Rows are points. The points of each table are mixes of a few directions, plus a little noise. Count the directions of each table, and those that both share. Where both have some left over, give the other angles between the two spaces (their principal angles), to ten degrees, smallest first.

First:
[[ 0.3  0.2]
 [-2.2 -1.9]
 [ 2.6  2.3]
 [-0.4 -0.4]
 [-5.3 -4.7]
 [ 5.0  4.4]]
Second:
[[-8.3 -0.2]
 [ 1.2  0.0]
 [ 2.6  0.0]
 [ 1.9  0.0]
 [ 5.3  0.1]
 [-2.6  0.0]]
Directions: first 1, second 1, shared 0; angles 40

First:
[[ 1.5  1.5 -9.1 -2.7]
 [ 0.3  0.3 -2.0 -0.6]
 [-1.2 -1.3  7.5  2.3]
 [ 0.7  0.7 -4.0 -1.2]
 [-0.2 -0.2  1.1  0.3]
 [-1.1 -1.1  6.5  1.9]]
Second (8 x 4):
[[-1.1 -2.6  0.8  3.5]
 [-2.1 -5.5  1.6  7.4]
 [ 0.9  2.3 -0.7 -3.1]
 [-1.1 -2.7  0.8  3.7]
 [ 1.8  4.7 -1.4 -6.2]
 [ 0.8  2.1 -0.6 -2.9]
 [-1.0 -2.5  0.7  3.3]
 [ 1.7  4.2 -1.3 -5.7]]
Directions: first 1, second 1, shared 0; angles 60

First, 8 rows:
[[ 0.7  1.9  1.8  2.9 -2.0  1.1  0.9 -0.3]
 [-1.2 -3.3 -3.0 -4.8  3.4 -2.0 -1.4  0.5]
 [-1.5 -4.1 -3.7 -6.1  4.3 -2.5 -1.8  0.6]
 [-1.9 -4.9 -4.5 -7.2  5.1 -2.9 -2.2  0.7]
 [ 1.0  2.5  2.4  3.7 -2.6  1.5  1.1 -0.4]
 [ 2.0  5.2  4.9  7.8 -5.6  3.1  2.3 -0.8]
 [-0.5 -1.3 -1.1 -1.9  1.3 -0.7 -0.6  0.2]
 [ 1.4  3.7  3.5  5.6 -3.9  2.3  1.7 -0.5]]
Second:
[[-0.4 -1.3 -3.2 -1.5  2.0 -1.3 -0.5  1.4]
 [ 0.4  1.5  3.9  1.8 -2.5  1.6  0.6 -1.7]
 [ 0.7  2.4  6.1  2.8 -3.8  2.4  1.0 -2.6]
 [-1.1 -3.8 -9.6 -4.4  6.0 -3.8 -1.6  4.1]
 [-0.9 -3.2 -8.2 -3.7  5.1 -3.3 -1.3  3.5]
 [ 0.3  1.0  2.5  1.1 -1.5  1.0  0.4 -1.1]
 [ 0.9  3.0  7.6  3.5 -4.8  3.0  1.2 -3.3]
 [ 0.1  0.4  0.9  0.4 -0.6  0.4  0.2 -0.4]]
Directions: first 1, second 1, shared 0; angles 30
